Each row of a before or after table is a point. One or more steps were done to the points. Then noise was added and the rows were shuffled. The steps act on how far a point lies along the listed directions, d1 being the first. Name the steps. A step turns or swaps two directions, mirrors them in a line or flattens them onto one, adds a multiple of one to another, or multiplies one. Angles are multiples of 10 degrees, from the lower direction toward the higher: turns from -170 to 170, lines from 10 to 170 but not 90. Use the fewest steps. Two steps may share a direction if one is a turn and the other turns, adds or multiplies; they go together, in the order done. Otherwise the lowest direction goes first.

Directions:
(1): 60 -3
(2): -3 -60
Before (9 x 2):
-25 -27

-34 30

-74 -13

2 5

-66 -49

-66 -18

-27 29

38 59

-22 68
After (9 x 2):
-33 64

-37 23

-57 -58

1 5

27 64

-33 23

-61 -28

-70 -25

-22 -30
Steps: turn d1 and d2 by -10 degrees

Directions:
(1): 32 -35 48 20 -46 61
(2): 56 73 -17 -29 -32 12
(3): -40 33 78 -34 -16 -24
(4): 32 33 35 74 37 -23
(5): 62 -46 19 -37 8 -55
(6): 12 6 19 -39 77 52
Before, 14 rows:
78 -37 25 -20 -24 -76

-57 17 1 -12 34 37

-12 23 47 156 56 -51

7 4 39 -6 2 37

-6 23 11 -42 39 27

29 -7 11 -23 19 -12

-24 2 -25 26 -35 4

-12 7 -3 19 -8 -13

-45 -31 23 23 -27 58

2 -10 -75 25 -12 7

-40 6 -2 -3 -15 9

-19 20 -13 13 -29 36

-16 25 15 -1 -18 27

-23 14 -44 46 -29 15
After (14 x 6):
-4 20 42 -20 -8 2

-58 31 -8 59 -98 -47

-43 3 -16 40 -100 -47

-52 -15 35 -18 -26 17

31 24 45 -85 129 84

-18 -4 -1 26 -40 -38

-29 9 57 -80 86 61

-25 32 11 2 -44 -4

75 -52 -78 65 -61 -68

-48 29 -52 43 -74 -1

17 0 41 -40 65 44

36 -9 -13 -16 62 30

-51 -28 65 158 3 -93

-29 -1 16 -20 -34 -21
Steps: multiply d1 by 0.4; turn d2 and d4 by 20 degrees; turn d3 and d5 by 60 degrees; multiply d6 by 3

Directions:
(1): 10 29 39 -71 8 63 -43 53 0
(2): -13 58 81 0 -42 -13 61 -18 -12
(3): 49 33 -45 50 -34 57 42 44 6
Before, 8 rows:
27 21 17 -47 22 56 -49 74 14

-13 29 71 -76 19 -11 -63 -5 -20

-28 -12 29 -42 35 -36 -25 -29 13

-22 -23 21 -31 50 26 -21 9 6

-40 -23 8 -15 10 -68 -14 -36 11

0 73 18 -11 -5 25 -1 -25 16

64 -11 -80 -4 3 117 -32 117 -26

58 59 -45 76 -65 57 51 49 17
After, 8 rows:
-63 -17 76 -22 1 -104 -20 -69 7

2 -11 -22 45 12 31 42 12 5

11 1 -22 85 -21 -53 58 -19 1

55 60 -25 49 -50 30 40 22 -20

-7 73 18 -1 -9 -4 12 -40 16

16 18 -32 -24 -9 47 -25 59 22

-44 -84 -48 72 5 -120 41 -81 -46

34 18 -22 10 -10 52 18 39 29
Steps: turn d1 and d3 by 150 degrees; turn d1 and d2 by -30 degrees

Directions:
(1): 31 -17 33 51 -85 37 -15 59 -21 -16 -41 -43
(2): -52 35 28 -87 -41 -4 -44 57 22 -7 -12 41
(3): -35 -7 82 24 -16 42 73 -31 51 18 -4 42
(4): 44 26 20 -38 -4 40 -43 -68 65 -41 -3 -56
(5): -7 31 -4 65 -40 -89 -17 -18 46 -55 8 30
Before, 9 rows:
-25 -10 78 130 -84 26 80 63 -10 10 -60 25

-60 -4 9 28 24 -43 43 15 -21 13 1 69

6 11 9 -21 29 -28 -36 -49 44 -44 6 14

-32 -30 -23 84 7 -30 49 -36 -18 22 -2 68

29 -47 64 127 -36 23 60 23 11 32 -31 -13

5 18 70 -6 -104 27 -14 69 20 -1 -57 -26

77 -60 -17 -3 17 111 20 -12 -32 -12 -28 -112

-46 -31 39 -20 20 45 69 12 1 7 10 68

-5 8 -4 -75 -42 43 -57 24 -11 1 -21 -45
After:
-2 40 72 27 -14 41 37 -73 95 -25 -24 1

-13 21 85 -28 -19 21 -5 -15 98 5 -12 17

8 -35 45 1 17 77 59 -39 29 -19 3 9

12 -14 5 52 14 -21 67 -10 -10 35 -7 -3

-48 -22 -8 -126 6 53 -2 90 -37 16 -21 11

24 10 36 25 5 20 2 -72 46 -42 -10 -27

-2 25 26 -14 -41 27 -40 -74 75 -38 -22 16

-7 -38 -56 16 21 3 18 17 -74 45 4 -19

-17 -18 4 30 2 -47 -7 27 -16 -15 -4 43
Steps: multiply d1 by 0; turn d2 and d4 by -160 degrees

Directions:
(1): -5 -25 7 -9 -19 61 -62 23 -17 31 -32 -11 -48 -26 1 45 -84 -9 12 109
(2): 10 17 -6 -28 56 -40 10 57 -66 48 -66 -38 -22 -58 0 10 -1 39 75 -53
(3): 12 14 -22 -5 2 90 58 -41 -86 -57 -13 -12 64 -11 74 -13 -26 -9 21 0
(4): -93 10 -75 -10 -13 -16 32 23 13 9 -27 -18 -14 53 12 15 10 -111 49 5
(5): 46 -5 72 53 34 -49 4 -34 -45 36 53 10 -35 -1 65 22 23 -82 30 25
Before (12 x 20):
31 -14 44 19 5 -70 -19 22 34 12 20 5 -22 -13 -14 12 24 -2 -22 -10

-32 1 -25 -17 26 -100 -17 56 63 77 -43 5 -63 17 -65 22 22 -39 26 -2

-12 -3 -21 -4 1 12 20 -7 13 -12 2 -5 10 -20 -7 -21 19 28 -9 -17

38 -10 25 12 33 -40 11 0 22 -2 20 -13 -16 -1 -13 -8 48 8 8 -46

45 -14 31 20 -16 4 -57 -16 33 9 25 0 -38 -22 -6 26 -24 25 -28 75

-24 -4 -6 27 -22 13 23 -39 -4 -64 54 -1 10 55 27 0 3 -51 -29 38

-20 9 -23 -22 46 36 4 17 -84 42 -92 -47 -21 -20 64 43 -74 -64 74 36

-62 12 -38 -5 -12 -85 -2 16 69 41 28 -14 -24 28 -46 -7 48 -23 -7 -53

-9 27 -26 -12 14 37 20 -20 -22 -27 1 3 43 -25 5 -14 -9 8 8 -6

-6 -12 18 -3 10 -14 8 -42 -19 -12 -8 3 -18 -14 14 -17 -5 -5 -8 -16

46 -18 55 -12 -3 -7 -49 25 -8 41 -29 14 -52 -29 -25 26 -51 42 13 61

53 5 -7 -2 24 -69 28 13 33 19 -1 -20 -10 3 -25 -19 66 26 -20 -74
After (12 x 20):
-10 -7 18 -8 13 -20 -3 -25 -33 6 -26 -8 -33 -24 13 -13 -18 -5 15 -6

-5 37 -25 -36 65 -4 12 42 -70 28 -63 -35 10 -82 -7 7 -15 44 76 -34

-12 -32 20 35 -95 42 -61 -82 130 -29 125 44 5 67 -36 -12 -18 -17 -135 83

-19 -14 -20 -13 4 27 -2 10 -1 8 -21 -14 -12 -35 -8 -1 -3 27 5 11

42 62 10 -53 165 -167 51 92 -117 114 -136 -76 -20 -98 11 -4 55 75 140
 -202

14 -27 29 36 -51 -36 -35 -63 162 -17 91 84 -7 81 -67 -15 46 -31 -133 58

-11 -2 -20 41 -56 16 9 -78 84 -61 83 28 23 72 23 -7 30 -69 -63 47

-2 -41 37 42 -64 5 -38 -32 87 -35 72 34 -8 49 2 18 -10 -73 -81 82

18 -36 23 14 -6 19 -40 -1 44 4 20 -11 -46 13 -15 24 -11 -28 -9 63

7 -4 12 26 -18 55 34 -54 -43 -91 53 -1 39 35 52 -8 -14 -20 -37 38

-10 1 4 3 -19 -57 20 -11 52 -2 17 33 -12 55 -23 -9 35 -37 -2 -11

32 -31 4 0 -30 18 -51 9 56 30 -2 -13 -55 14 -28 26 -25 -20 -47 82
Steps: turn d1 and d4 by 150 degrees; multiply d4 by 0.4; turn d2 and d3 by -50 degrees; multiply d2 by 3
